Each wall is flat, endless, passes through zero and stands at right angles to its row. A trip goes straight from one point to another. Which walls does it cross, in order?
In the rows, zero is written as 128.

Walls:
(1): [145 116]
(2): [ 96 136]
(3): [ 79 198]
(4): [ 85 125]
(5): [157 141]
(6): [120 107]
Trips:
[ 89 160] to [ 91 119] -> 6
[152 143] to [112 124] -> 3, 1, 2, 4, 5, 6
[ 88 122] to [125 132] -> 6
[200 117] to [145 180] -> 3, 1
[159 185] to [132 103] -> 1, 3, 6, 5

Walls:
(1): [133 107 114 145  98  93]
(2): [110 151 143 112 133 159]
(3): [158 121 108 111  99 116]
(4): [116 106 140  96 154  93]
(5): [188 144 146 151  68 147]
(6): [ 93 140 116  52 161 114]
(7): [121 125 112 127 133 130]
(8): [139 157 109 167 120  67]
(9): [128 121 100 111 129 115]
(10): [ 93 135 125 178 105  92]
Trips:
[153 134  99 145 162  76] to [121 104 183 114 154  84] -> 7, 3, 9
[107 150 124  75 118 150] to [140 126 100 145  80 184] -> 4, 5, 6, 9, 1

Walls:
(1): [161 186 166 126 130 155 155 127 115 167 128]
(2): [144  79 138 171 118 112 143 151 130 124 160]
(3): [143 126 119 156 155  95 113 150 114  78 145]
(4): [152 133 163 104 136 170 169 138 183 166 134]
(5): [106  97 123 118  96 107 134 136 119 118 151]
(6): [167 124 118 121 176 151 144  94 114 144 181]
(7): [128 138 100 139 169 151  84 138 142 202  94]
(8): [121  61 150 126  68 133  93 170 110  98  96]
(9): [138 152  89 136 157  89 158 122 187 143 140]
(10): [140 117 129 156 112 105 162 151 100 110 138]
(11): [110 128 164 158  88 119 137 153  66 139 143]
Trips:
[115 133 122 126 121 157  27  81 115 147 124] to [192 149 116 114 172 115  94 141 156 150 121] -> 8, 1, 9, 3, 4
[103 126  98 183 156 119 122 136 115 151  87] to [153  94  95 145 173 134 134 146 137  93 144] -> 11, 6, 7
[108 142 127 134  52 161  67 123 121 109 139] to [ 88  83 101 197 144 112 132 157 165 117 129] -> 2, 3, 10, 7, 9, 11

Walls:
(1): [114 156  51 101 149  99 132 146 114 128 119 103 119 115 134  93 150  86]
(2): [119 111 140 145 105 124 130  92 152 107  95 101 160 143 117 109 105 131]
(3): [ 80 126 178 154 129 113 118 188 131 114 136 105 101  70 168 136 104 121]
(4): [148 104 122 150 126 121 137 118 175 101  49  95 103  90 106 142 129 197]
(5): [109 146 128 159 196 169  37 168  34 108 108 187  92  79 113  74 134 138]
(6): [100 166  67 131 194 112 128 130 135  77 107 169 166 129 147 116 138 140]
(7): [126 154 137 121 146 104  92 141  88 100 112 143 141 106 180 102 172 111]
(8): [ 79 159 114 112 118 142 183 109 132  79  79 142 163 109 151 108 135 116]
(9): [152 142  75 108 145 123 169 189 143 125 144 144 132 113 103 137 164  92]
(10): [111 156  97 131 103  97  95 161 137 137 156  83 100 157 170 122  93  58]
Trips:
[ 95 131 138  95 153 145 107 171 153 145 161 137 136 146  75  65  95 139] to [104 110  77 121 151 172 115 117 100 108  93 160 100 126  63 142 109 146] -> 3, 10, 4, 8
[145 168 128 121 134 109 135 135 107  96  89 106 131 110 125  85 128 118] to [176 151 128 150 217 117 113 169 120 124 167 123  92  83  95  93 131  98] -> 2, 8, 4
[126 164 117 123 171 135 132 123 178 132 111 170 105  86 118 146 147 110] to [166 168 146  91 128 153 123 116 150 120  92 112 170 141 146 109 118 103] -> 3, 5, 2, 10, 4, 9
